Every row gives one point. Each copy is the shape, with its points in the same order, turned, moved and blurred by noise. Some copies are also mirrored. Which?

Shape (8 x 2):
-42 -15
34 3
-1 64
17 29
-35 -17
-25 33
-29 -12
42 -9
Copy 1 (8 x 2):
-46 -29
36 -21
6 44
19 11
-36 -31
-21 18
-27 -27
40 -31
Copy 1 is: only turned
Copy 2 (8 x 2):
44 -8
-36 -2
-7 65
-17 26
38 -12
21 36
25 -11
-40 -16
Copy 2 is: mirrored
Copy 3 (8 x 2):
-36 -22
19 33
47 -35
29 -1
-37 -8
5 -35
-29 -13
20 46
Copy 3 is: mirrored

Shape (7 x 3):
12 44 -9
-19 -27 -8
-28 32 -10
-18 -9 19
-2 -57 -14
-51 7 27
17 1 56
Copy 1 (7 x 3):
8 31 25
-41 -12 -16
-36 45 3
-50 -8 12
-33 -37 -39
-76 21 13
-30 -32 49
Copy 1 is: only turned
Copy 2 (7 x 3):
-9 47 -19
-34 -19 15
-33 40 17
-4 -3 27
-33 -49 -1
-16 14 59
43 -1 15
Copy 2 is: only turned
Copy 3 (7 x 3):
12 42 -6
-30 -27 -2
-32 35 -5
-19 -10 23
-11 -58 -10
-53 9 36
18 -2 57
Copy 3 is: only turned
Copy 4 (7 x 3):
-21 34 -3
9 -33 -2
-36 -2 11
5 -16 34
41 -45 -9
-26 -26 50
24 12 57
Copy 4 is: only turned

Shape (6 x 3):
37 -21 -11
28 11 20
17 -38 -7
-11 70 3
-25 -27 -4
-24 38 23
Copy 1 (6 x 3):
30 -2 -6
6 15 35
24 -29 -2
-71 32 7
-16 -48 -10
-54 -6 28
Copy 1 is: only turned
Copy 2 (6 x 3):
43 -31 28
40 15 32
33 -42 0
-33 50 36
11 -27 -21
-5 47 3
Copy 2 is: mirrored

Shape (10 x 4):
-9 19 -17 -59
-5 -37 41 29
-17 -11 -17 -30
-10 -21 -21 0
11 52 -20 2
-15 -24 16 -59
23 6 -49 -44
-9 -50 -20 1
33 52 44 27
-11 7 -2 33
Copy 1 (10 x 4):
43 62 2 0
-17 -41 23 8
30 27 1 25
19 1 -13 29
3 39 -45 -25
44 28 44 13
69 34 -33 3
31 -20 -4 44
-28 1 -17 -72
-21 -2 -24 7
Copy 1 is: mirrored
Copy 2 (10 x 4):
-9 37 37 -38
-22 -63 16 23
-20 14 7 -20
-10 -3 -6 1
42 27 32 12
-43 -9 34 -39
29 33 5 -49
-23 -20 -26 -12
43 -33 75 34
10 -12 13 35
Copy 2 is: only turned
Copy 3 (10 x 4):
14 -7 -28 -55
-19 -46 31 37
1 -11 -26 -14
2 -4 -19 17
30 32 23 -27
-6 -52 -26 -34
47 3 -38 -23
1 -25 -26 34
28 -8 87 -18
-1 13 27 18
Copy 3 is: only turned
Copy 4 (10 x 4):
-39 3 -6 -38
59 -25 36 13
-9 -20 -11 -17
19 -17 -18 1
-15 48 -5 14
-7 -36 17 -52
-11 20 -44 -41
37 -36 -23 -9
22 63 55 17
21 4 6 36
Copy 4 is: only turned
